Each row is a point. Examples show where two turns around zero, p and q, send a point. Where does a point land after both, in the order given? Backwards means that the second turn is done in reverse. Each puzzle has new turns, and all numbers are rounded.
In the rows, zero is written as 128.

Turn p:
[ 65 140] -> [ 70 155]
[163 138] -> [164 129]
[156 124] -> [154 117]
[128 109] -> [123 110]
Turn q:
[153 117] -> [155 123]
[134 120] -> [136 122]
[120 187] -> [107 184]
[105  88] -> [115  84]
Where do these land?
q, then p: [141  98] -> [140  98]
p, then q backwards: [ 88 166] -> [110 180]
p, then q: [155 120] -> [155 119]

Turn p:
[155 132  99  98] -> [165 152 106 119]
[118 142 170 186] -> [ 88 118 183 155]
[117 141 103  98] -> [129 148  97 106]
[136 102 156  81] -> [158  95 128  86]
[113 123 112 177] -> [100 127 126 174]
Turn q:
[ 78 173 179 115] -> [ 98 177 146  67]
[121 104  97 127] -> [115  95 129 145]
[126  97 125 102] -> [138  92 140 116]
[147 125 103 115] -> [136 106 104 136]
[167 141 135 181] -> [152 169 121 176]
Where do these land?
q, then p backwards: [131 115  94 178] -> [127 117 109 186]
p, then q: [ 84 121 132  91] -> [109  78 122 106]
p, then q: [ 93 158 164 136] -> [104 130 157  82]
p, then q: [157 155 121 128] -> [140 160 107 120]
q, then p backwards: [175  90 129 108] -> [167  80 133 114]

Turn p:
[145 117 129 146 178 126] -> [153 111 138 106 168 139]
[ 82 114 153  88 127 140] -> [ 81 145 140  98 104 151]
[116 106 141 139 112 104] -> [106 104 139 125 120 105]
[221 129  49 147 117 159] -> [199 108  40 178 153 134]
[ 92 148 121 130 126  91] -> [107 155 145 122 136  88]
[142 143 159  98 129 120] -> [147 138 141 105  94 131]
[ 98 138 145 147 108 156] -> [102 135 153 161 121 146]
Turn q:
[ 68 108 141 104 130 167] -> [ 80 116 145 139  85 168]
[120 186  89 139 149 132] -> [136 168  91 175 144 137]
[172 136  79 121 101 120] -> [165 136  82  97 153 138]
[128  82 147 171 124 143] -> [129  65 149 135 133 122]
[129 178 142  99 110 121] -> [152 180 134 127 104 132]
[145  68 169 130 150 135] -> [103  87 179 102 148 118]
[135 138 128 133 132  78] -> [133 144 116 123 130  81]
Where do these land?
p, then q: [102 154 100  94 117 168] -> [149 151 102 176 118 160]
q, then p: [153 139 163 152 117  95] -> [162 106 140 106 110  94]
p, then q: [173 162  96 131 185 131] -> [141 164 134 119 204 135]
q, then p backwards: [112  89 142 107 110 101] -> [119 101 152 100 117  94]
p, then q: [ 71  92 138 138 179 119] -> [ 57 153 165 137 110 137]
q, then p: [124 133 122 172  96 122] -> [142  87 101 139 133 110]
q, then p: [161 128 134 102  92 160] -> [153 132 109 123  95 173]

Turn p:
[113 119  96 166 114 127 105 158] -> [ 94 115  97 149 119 126  91 141]
[116 111 109 152 122 135 148 111] -> [111 101 121 152 123 138 145 119]
[107 112 149 165 120  98 133 146] -> [135 107 131 170 131 101 112 151]
[ 84 146 122 132  89  99 124 134] -> [ 96 140 159 160 103 104 108 132]
[170 116 137  53 152 133 142 122] -> [156 132 144  50 130 128 164 130]
[110 163 121 151 122 117 149 153] -> [105 153 130 162 132 128 130 159]
[101 130 138 140 115 161 122 143] -> [130 127 136 148 113 161 102 136]
[148 115 135 117 195 129 107  87] -> [149 112 124  94 191 132 136  89]
[203 140 145  77 123 154 122  99] -> [176 164 110  68 110 135 163  95]
Turn q:
[113 100 143 145 121 113 187 110] -> [143  88 176 131 133 120 161 145]
[102 136  78 124 111 139 120 107] -> [116 117  99 140  96 109 153  98]
[122 156 123  64 120 138 123 146] -> [ 82 156 131 103  92 147 118 116]
[120 105 147 122 111 137 112 149] -> [116 106 132 127 132 137  92 125]
[100 155 148 157 121 113 162 129] -> [126 133 167 171 126 116 144 146]
[103 153  31  92 159 103 137 142] -> [ 61 154  87 105 120  85 193 109]
[153 127 160 136 128 112  92 105] -> [172 146 128 119 131 119  91 128]
[199 131 146 134 127 142 112 147] -> [154 145  98 110 139 166 100 170]
[116 126 147 146 153 147 135 108] -> [150 130 145 144 148 143 140 107]
[154  91 156 161 129 136  99 136] -> [162 106 114 129 164 138  88 137]
Where do these land?
q, then p: [136 131  87 118 103 131  83 132] -> [ 73 125 120 120 106 111 120 105]
p, then q backwards: [152 121 122 110  97 149 144 115] -> [137 140 106 104 115 144 141  96]
p, then q: [155 169 124  98 120 123 127 141] -> [103 168 137 133  95 131 135 140]
p, then q: [140  86 146 160 180  88 123  91] -> [162 122 129  78 186  99 160 127]
p, then q: [102 156 148 117 118 158 130 118] -> [151 141 134 156 117 163 113 126]
p, then q backwards: [131 146 111 160  96 131 121 141] -> [123 164 111 133 107 137 105 144]
q, then p: [ 87 118 125 129 154 117 169 122] -> [156 107 161 152 149 123 156 139]
q, then p backwards: [103  67 175 139 153  77 146 118] -> [ 92 101 167  90 178  78 118 112]
q, then p: [146 158 113 120 130 178 109 174] -> [ 80 136 120 140 124 185 106 119]

Turn p:
[119 125  81 134 142 139 106 156 153 139 112] -> [134 132 105 125 131 155 122 150 167 165 141]
[214 122 136 108 132 120 112 125 140 105 128] -> [164  99 156 108 102 131  99 102 168  92 105]
[120 135 129 157 144 116 120 115 111 154 115] -> [122 124 107 158 132 125 100 123 109 143 129]
[120 136 132 161 125 131 118 143 107 145 153] -> [138 141 132 153 132 135 118 123 107 133 165]
[108 156 127 112 141 119 111 149 139 146 158] -> [139 142 124 126 160  99 130 127 145 140 162]
[200 124 131 143 123 140 123 119 142 102 141] -> [156 119 166 138  98 150 115 100 158 101 111]
[108 145 134 104 145 155 116 151 114 131 114] -> [127 151 117 102 167 137 115 143 126 124 131]
[109 119  95 151 145 127 126  70 123 101 125] -> [ 96  92 118 178 141 149 149 131 135 125 105]
[112 110 142 150 149 120 199 146 110 144 118] -> [161 149 105 141 113 118 148 150  70 141  99]
[108 106 133  99 130 141 118 144 117 124 136] -> [129 118 138  97 151 135 138 147 117 130 140]
[137 123 119 156  82 122 160  31 154 171 128] -> [ 77 110 128 165  86 118 155  48 113 166  94]
[123 119 148 141 138 129 120 143 154 113 121] -> [129 139 153 132 122 122 117 157 138 136 120]
[110 146 146 111 106 125 155 149 114 107 123] -> [120 157 121 107 123 114 148 143 111  96 132]
[106 126 138  64  90 109 109 151 114 109 120] -> [101 117 123  62 132 106 139 148 130  99 157]
Turn q:
[160 156 146 130 104 106 131 156 107 144 102] -> [145 117 146 132 122  98  92  97 104 145 104]
[132 117  88 130 162 113 146 102 168 102 173] -> [158 159 116 135 122 130 177 149 182 109 145]
[128 104 106 127 165 112 142  92 135 125 129] -> [132 136 115 121 135 130 177 114 148  99 132]
[101 136 138  95 138 175 121 103 116 149 125] -> [ 82 124 131 110 119 148 152 129 106 155 156]
[153 143 113 146  91 101 139 146 165 145 132] -> [158 127 118 163 123 114 106 117 161 155 100]
[108 123 139 131 131 151 132  71 105  98 143] -> [111 136 119 134 111 153 143 125 112  95 183]
[ 92 110 137 114 120 131 127 105 129 109 108] -> [ 87 130 110 118 114 142 124 126 131 102 133]
[168 121 157 127 107  76 112 179 133 142 142] -> [153  93 172 147 135  87  93 134 147 126  90]
[139  99  99 170 102 132 150 143 148 166 147] -> [157 104  93 177 150 138 140 141 137 149 101]
[110 146 168 134 157 164 112 140 129 128  98] -> [ 90 158 154 112 159 144 113 126  98 139 129]
[132 154 130 144 117 101  85 167 117 148 117] -> [144 107 138 108 160 104  79 120 133 150 120]
[133 111 112 113 135 164 118 111 122 102 119] -> [128 132 127 104 110 171 143 134 118 117 134]
[109 145 128 104 135 138 150 151  88 107 130] -> [123 141 123 103 105 101 127 153  87 125 134]
Where do these land?
p, then q: [161 162 162 138 111 159 117 119 149 116 121] -> [ 98 158 149 127 123 142  91 102 142 129 159]
p, then q: [132 152 162  96 103  88 156 170 133 141 121] -> [150 116 134 110  77  76 107 116 157 126 132]
q, then p: [146 105 126 146 128 116 153  93 150 104 136] -> [121 151 144 160 103 146 145 125 148 109 108]
q, then p: [127 141  99 133 130 144 159 123 108 115 109] -> [128 126  93 125 126 146 139  99 130 103 135]
p, then q backwards: [151 106 142 166 163  99 114 158 131 141 120] -> [150 148 126 141  80 127 123 165 121 114 160]
q, then p: [150 155  95  99 139 113 107 100 127 157 117] -> [124 104 134 109 124 101 152  82 127 151 102]
q, then p backwards: [ 91 134 104  93 159 124 116 100 104 114 122] -> [112 134 117  80  77 119 128 149 120 127 125]
q, then p: [ 87 141 107 122 106 123  92 140  93 156 164] -> [167  83 131 108 134 123 143 140 129 166 171]
p, then q backwards: [155 105 121 152 125 149  98  97 114 106 139] -> [156  96 160 132 103 141  99 107 134 131 125]
p, then q: [104  95 101 172 122 159  99 127 120 113  92] -> [107 120 111 127 159 163 114 173  94 166 126]
p, then q: [106 110 144 112 162 131 151 143 161 109 160] -> [131 147 159 145 138  89 138 116 112 126  84]
p, then q: [166 117 125 127 117 131 140 128 155 108 129] -> [114 134 138 152 102 148 110 112 133 129 108]
q, then p: [115 104 158  95  94 128 158 150 114 160 165] -> [126 124 122 132  82 126 127 171  80 151 161]
p, then q: [103 166 147 139 132 128 130 144 134 151  95] -> [138 133 115  94 144 101 106 118 142 157 148]

Turn p:
[157 135 133 113 134 134 105 122 101 147 143 123] -> [133 103 126 132  94 125 142 137 111 154 125 126]
[114 120 138 126 119 141 155 157 109 115 125 158] -> [110 149 116 121 132 118 160 146 134  94 129 123]
[121 164 100 155 103 116 121 166 111 143 148 152] -> [165 134 101 151 134 101 132 158 120 113 159  97]
[152 108  97 104 141 130 135 135 153 119 118 109] -> [128 107 113 106 160 120 128 108 123 145 107 150]
[150 116 112 120 135 131 104 118 154 146 138 144] -> [143  96 116 126 137 155 124 138 119 142 134 148]
[107 132 124 154 104 107 141 129 142  97 159 125] -> [154 147 127 131 127 111 108 109 146  91 151 138]
[141 136 107 129 140 135 143 110 115 143 123 138] -> [130 130 119 155 134 136 145 122 108 139 118 130]
[ 97 112 155 117 149 102 113 108 133 136 125 113] -> [ 95 122 144 133 109 139  83 129 137 127 118 135]
[144 106 110 157 151 143 127 133 119 134 103 119] -> [124 116 109 125 141 150 138 102 121 133 108  95]
[111 161 128 140 108 158 150 158 137 114 154 118] -> [141 151 144 111 142  96 143 122 110 107 169 118]
[106 143 152 121 130 137 108 108 111 106 109 118] -> [122 161 153 114 102 135 114 135 125 138 111 119]
[153 118 155 110 139 100 139 109 164 124 113 129] -> [122 102 160 134 142 139 123 126 160 133 104 160]
[110 112 152 119 111 130 125 111 115 139 104 117] -> [ 96 148 133 126 111 140 123 129 150 149 129 124]
Turn q:
[134 200 130 118 121 113 125 118 146 119 138 159] -> [108 149 135 127 163 133  94 145 121 162 129 176]
[131 109 108 125 135 150 119 130 127 153 136 144] -> [141  93 131 110 128 123 117 119 141 117 121 123]
[125 124 140 121 124 132 108 130 155 125 136 134] -> [139 127 141 129 127 130 103 143 116 131 136 117]
[118 119 135 144 149 134 135 117 139 140 141 111] -> [134 104 130 136 130 127 148 138 129 143 142 112]
[158 175 131 107 129 114 151 103 143 133 152 153] -> [126 132 122 116 152 120 110 126 118 160 158 184]
[122  91 101 145 131 149 132 150 121 100 105  89] -> [132 134  99 141 115 147 149 131 157  90 125  84]
[135 119 124 130 150 108 112 150 113 119  86  98] -> [123 161 105 119 104 112 147 142 145 127 104 100]
[107 113 132 109 121 123 149 123 145 133 116 149] -> [120 130 156 138 119 111 114 112 140 122 150 128]
[130 191 134 146 123 119 123  93 115 131 120 153] -> [114 141 132 141 178 115 126 128 118 159 102 168]
[128  90 118 129 136 126 108 117 102 102 116 101] -> [136 129  90 149 105 120 137 118 122 111 110  97]
[114 121 144 109 133 149 134 142 111 128 142 122] -> [104 115 130 112 122 138 131 115 110 120 137 110]
[116 121 135 132 130 125 147 152 134 141 133 164] -> [113 114 163 118 119 121 128 136 136 110 136 146]
[117 106 101 133 116 102 110 139 108 118 129  75] -> [139 140 100 146  85 159 145 119 138 135 102 105]
[137 135 141 121 104 139 136 127 137 149 120 126] -> [143 141 149 112 143 133 130 111 125 131 137 128]
[146 105 145 149 119 137 133 128 123 128 148 142] -> [147 110 135 128 128 128 142 133 104 101 134 140]
Where do these land?
p, then q backwards: [124 116 101 121 148 139 113 132 129 124 126 129] -> [144 139 131 119 129 141 106 127 111 122 144 124]
p, then q: [ 93 138 173 137 115 140 125 118 119 189 123 148] -> [111 102 163 129 133 192 150 148 108 128 128 107]
p, then q: [142 149 119  98 129 144 131 135 101 106 145  75] -> [132 151 138 132 101 105 135  84 117 159 115 161]
q, then p: [134 127 125 127 136 132 104 135 146 106 168 144] -> [134 118  92  96 112 131 134 143 124 123 130 109]
p, then q backwards: [128 135 118 131 113 127 141 138 103 136 145 133] -> [137 109 136 131 143 116 140 114 125 111 120 118]
q, then p: [145 124 125 124 137  87 117 110 142 128 119 145] -> [155 111 119 151 131 125 126 155 153 131 132 120]
p, then q: [142 117 142 130 174 129 144 119 146 118 125 152] -> [108 132 126 141 143 100 135 129 122  88 135 103]
q, then p: [131 136 144 138 138 119 120 150 128 130 112 145] -> [119 133 139 123 134 106 125 152 141 120 118 121]
p, then q: [139 138 101 136 112 140 131 120 147 125 112 144] -> [127 113 110 101 147 115 137 139 139 133 138 139]
p, then q: [139 120 133 133 114 113 139 135 149 147 135  31] -> [172 100 145 161  96  98 119 111 101 190 133 120]
q, then p: [127 110 136 115 108 119 138 135 128 141 116 152] -> [139 137 150 129 107 132 127 139 149 125 124 145]
q, then p: [ 71 139 129 129 109 141 131 119 138 125 109 152] -> [116 132 167 121 113 158  95 120 134 111 132 101]
p, then q: [136 125 101 142 139 125 140 126 120 108 131 107] -> [140 137 103 145 136 106 131 114 134 140 120 136]
p, then q: [141 118 144 131 119 137 117 120  97 110 123 134] -> [135 154 138 125 142 144 125 105 139 123 143 132]

Turn p:
[119 175 115  99 116  97  75 144 168 123 164 143 117 105] -> [165 123 166 111 129 142 121 182 126 131 108 192 139 111]
[156 180 131 171 138 119 113 107 144  95  93 147 146 128] -> [169 118  88 115 169  90 106 164 130 110 118 111 126 112]
[178 125 103  99 147 176 156 123  96 136 117 135 162 104] -> [ 99 113  90 123 158 139 146 103  90 109 154 143  74 145]
[105 164  99 122 161 126 157 110 147  83 168  84  94 135] -> [139  79 160  99  88  72 157 118 154 111 114 145 112 109]
[188 130 127 140 142  88 150 130  90 127 145 164  99  83] -> [128  89 104 127 116 112  93 141  63 177 161 135 117 120]
[100 161 144 170  94  87  84 144 117 167 116  88 170 137] -> [124 203 134  78 164 119 118 140 147 153 112 124 179 104]
[160 135 131 129  94 142 155 134 117 165 144 141 140 180] -> [122 183  94 154 113 107 149 122 112 144 121 142 114 158]
[118 149 154  95 140  93 169 109 157 132  93  96  88 134] -> [158 118 146  94  76 116 116 105  98  92  95 101 146 144]
[110  86 133 106 116 124 162 133 164  93 163 115 101  98] -> [138  86 146 137  66 154 157 121 139 118 161 135 149 119]
[123  92 156 112 152 120 141 154 129  85 104  82 112 163] -> [102 117 152 109  87 125 137 144 151 104 137  65 126 161]
[125 110  67 122  82 168 111 129  89 174 168 127 183 151] -> [ 59 180 105 155 160 140 171 109 142 147 123 190 115 115]
[107 100 159 155 126 112 100 103 150 162 110 167 186 154] -> [142 154 115 166 188 146 137 129 135 140 105 104 189 152]
[143  84 156 158 115 121 111 106 133 168  83  98  99 164] -> [111 153  93 124 107 142  82 104 157 142  96  87 158 167]
[129  94  93 156 161 173 155 175 130 163 179 135 173 121] -> [117 125 118 137 156 155 207 101 144 191 148 133  86 128]
[ 91 137 101 107 111 116 107 130 138 105  89 174  96 117] -> [138 118 152 163 123 154  95 154 116  95  97 125 123  81]
[138 112 162 145 102 169 123 159 118  92  98 146 106 120] -> [140 144 115 153 116 148  94 145 151 111 176  95  99 125]
[ 85 143 145  91 180 147 104  84  90 107 140 134 106  81] -> [124  73 198 130 163 115  87  91 124  99 149 149 122 127]
Turn q:
[ 76 154 123 144 122 116 136 135 130 102 148 150  88 142] -> [114 122  83 115 130 109 138 142  83 144 155 157 146 132]
[157 125 130  87 124 111  93 166 137 182 112 171 161 109] -> [177 124 121 120 120 199 132 113 170 118 115 145  88 137]
[ 86 135 153 132 117 160 149 122 140  85 111  73  95  70] -> [113 148  98 149 141  90 115 148  77 169  79  74 135 126]
[153  97 123  95 110  85  88 136  97 104 112 152 126 177] -> [161 106 141  95 153 129 182 143 149  90 150 143 109  86]
[ 95 139 109 140 189 139 174 108 112 119 108  89 103 100] -> [ 78 144 119 145 145 127 108 137 103 126  85 114 200 131]
[138 166 157 127 158 157 150 152 126  97 132 126 129 139] -> [ 96 170 119 133 158 127 136 100 103 116 139 116 118 152]
[101 129 131 154 139 171 165 136 143 138 112  82  55 124] -> [ 62 110  95 181 151 110  98 131  99 156 108 117 138 110]
[155 113 158 116 151  90  94 109 106 173 181 141 152 113] -> [153 150 189 106 131 176 123 152 163 162 149 154 127 136]
[ 78 133 118 174 156 121 152 151 151 100 118  86 131 117] -> [ 78 131 102 151  97 119 144 161  95 124 115  99 158 157]
[ 93 136 151 175 147 155 173  93 148 104  82 134  99  97] -> [ 71 163  95 130  97  92 113 111  96 149  78 127 149 105]
[187 149  85 113 112 104 107 121 118 145 153 149 147 105] -> [195 123 148 136 126 146 138  92 168 136 150 137 153 139]
[124 115 127 110  66  95 147 131  70 144 142 144 166 179] -> [157  63 184  81 128 127 144 116  98 101 145 153 106 132]
[170  82 125 118 103  88 148 145 132 120 163 158 145 160] -> [129  86 156  87 132 117 174 115 175 135 154 140 106 147]
[110 162 136 119 102 143 126  99 198 115  81  91 115 178] -> [124 138 101 186 122  56 118 147 115  87 105 155  88 128]
[146 100  99  91 139 168  83 115 137 155 157 161 172 117] -> [171 136 128  98 124 153  71 128 191 112 153 111 119 135]
[178 114 123 153 114 145  63 130 104 166 134 142 164 121] -> [167 134 166 137  93 172 113 111 162 125 169 107 108  93]
Where do these land?
p, then q backwards: [118 174 149  64 136 104 148 109 157  80 119 219  97 145] -> [ 92 179 108 112  72 104  99 104 117 150  94  42 164 159]
p, then q: [ 83  72 132 115 138 145 172 100 117  89 149 136 138 154] -> [ 81 119 162 112  80  72 136 151 108 154 122 117 135 147]
p, then q: [120  82 106  99  79 116 106 131  88 157  91 148 112 134] -> [140 146  99 131  88 138  86 137  62 113 147 104 132 103]
p, then q: [139 135 117 193 160 141 129 102  83 121 105 130 133 123] -> [133 129 130 154 127 146 127 190 160 137 115 138 181 123]
q, then p: [ 87 116 154 168 127 120 112 110  99 127 122 104 125 120] -> [115 173 152 111 134 146 114 121 113 137 170 127 124 106]
p, then q: [163 142  86 119 115  97  95 120 165 120 106 161 118  84] -> [142 114  92 104 129 177 128 100 156 113 132  74 129  94]
p, then q: [171 114 135 129 151 135 131 168 161 176 138 121 129 129] -> [115  90 130 152 163 131  89  96 138 102 133 154 112 118]
q, then p: [114 112 148 165 100 121 177 156 142 107 133  70 108 136] -> [ 93 154 154 126 101 122 130  88 130 162 119  74 161 107]
p, then q: [136 153 121  86  81 109  68 151 137 106 153  62 170 129] -> [147 146  63  77 156 141 141 110 107 105 127 138  87 197]
q, then p: [ 78 137  77 156 166 155 115 168 112 134 132 136 135 150] -> [ 79 129 143 147 146 124 169 144 180 116 155 158 114  98]
q, then p: [105 216 113 121 112  98 119  74 155 140 143  83 136 110] -> [125 177  79 138 170  81 109 187 103 176 130 104 126 133]
q, then p: [130 144 114 139 124 145 122 121 104 108  77 105 165 120] -> [111 129 105  95 128 101 108 137 136  90 164 115 140 110]
q, then p: [171 158 130 103 165  86 124 153 128 133 138 150 156 113] -> [170 130 100 149 131  92 158 115 128  99 120 127  93 163]
p, then q: [141  82 129 141 112 139 154 120 126  98 151 123  81 183] -> [130  72 125 153  73  87 144 148 113 144 142 141 110 132]
p, then q backwards: [142 105 117 133 101 170 156 126 129 161 166 184  97  94] -> [148 184 132 158  93 130 105 154 146 182 129 149  92 122]
q, then p: [141  92 190 162 102 134 146 134 160 159 148  99 148 149] -> [155 165 167 145  74 139  86 106 152 153 119 110 154 133]
p, then q: [137 142 158  82 207 160 101 131 115 160 105 145 127 105] -> [ 81 163 146 121 190 130 115 153 141 106 152 143 113  67]
